Each wall is flat, endless, passes through zero and stands at right angles to its row. A trip goes straight from one point to another. Which walls does it cross, in order?
(in the rows, 128 means zero)

Walls:
(1): [184  87]
(2): [124 176]
(3): [100  56]
(4): [ 93 196]
Trips:
[153 105] to [149 112] => none
[148 150] to [133 121] => 4, 2, 3
[131  91] to [109  90] => none
[141 201] to [116 140] => none
[136 120] to [187 149] => 3, 2
[132 180] to [120 146] => none
[125  58] to [150 111] => none
[127 118] to [154 111] => none

Walls:
(1): [118 120 156 105 156 134]
(2): [125  76 156  82 166 171]
(3): [163  46 167 155 133 149]
(4): [101 174 151  98  82 123]
(5): [168 163 157 164 140 119]
(6): [132 167 136 152 217  95]
(7): [123 121 149 102 180 148]
(8): [148 147 152 157 150 106]
(9): [159 128 120 148  98 103]
Trips:
[139 174  81 105  92 129] to [112 212  93 149 104 131] => 5, 6, 8
[ 58 140 170 134 108  99] to [113 118 128 167 185 120] => 6, 7, 5, 4, 3, 2

Walls:
(1): [151 148 132 161 131  26 171 124  78]
(2): [144 119 106 162  91 139  83 156 118]
(3): [133 175 202 132 167 147 120 128  92]
(4): [108 101  91 142 168 111 107 136 154]
(5): [ 95  95 143  94 141 118 119  99  98]
(6): [116 154  92 134 155 103 105 146  99]
(7): [ 90 151  91 134 159 102 161 174 183]
(8): [141 153 137 125 126 171 104 153 148]
(9): [146  83  97 115 115  88 101 174  84]
(10): [116 135  91 125 129 125 147 172  79]
(11): [ 92 138 137  64 209 176 122  92 138]
Trips:
[134 174 112 121  98 132 155 102 109] to [119 138 100  72 105  71 168 173  77] => 3, 9, 7, 5
[138 131  94  94 140 101 112 129 126] to [ 87  79 117 153 135 145 160  37 192] => 10, 1, 9, 6
[119 133 145  91  93 127 149 177  98] to [156 149 134 132 115 126 171  99  97] => 2, 8, 5, 9

Walls:
(1): [121 137 157 135  93 106 119 121 153 137 135 110  96 158]
(2): [136  84 122 151 127  93 154 114 165 107 143 115  98 157]
(3): [129  90 151 108 104 132  72 160 191 124 198 136 145 111]
(4): [177  70  86 142  91 133 147 187 138 113 163  76 171 132]
(5): [128 140 147 149  99 131  96 158  90 165 153  91  94 136]
(6): [115 182  78 139 137 104 117 170 178 232 175 178 171 104]
(7): [ 98 141  82 132 154 117 119 178 141 172 105 141 118  94]
(8): [123 164 131 146 148 118 118  98  92 146  61 194 134 143]
Trips:
[152  95 105 186 102 109 124 131 125 101  97 113  62 174] to [153 118 121 177  54 137  85 150 124  90 118 113 177 133] => 8, 3, 2
[128  98 147 139 125 153 163 156 149  92  69 145 142 113] to [137 149 112 138 127 103 185 118 143 181 123 160 130 142] => 6, 4, 1
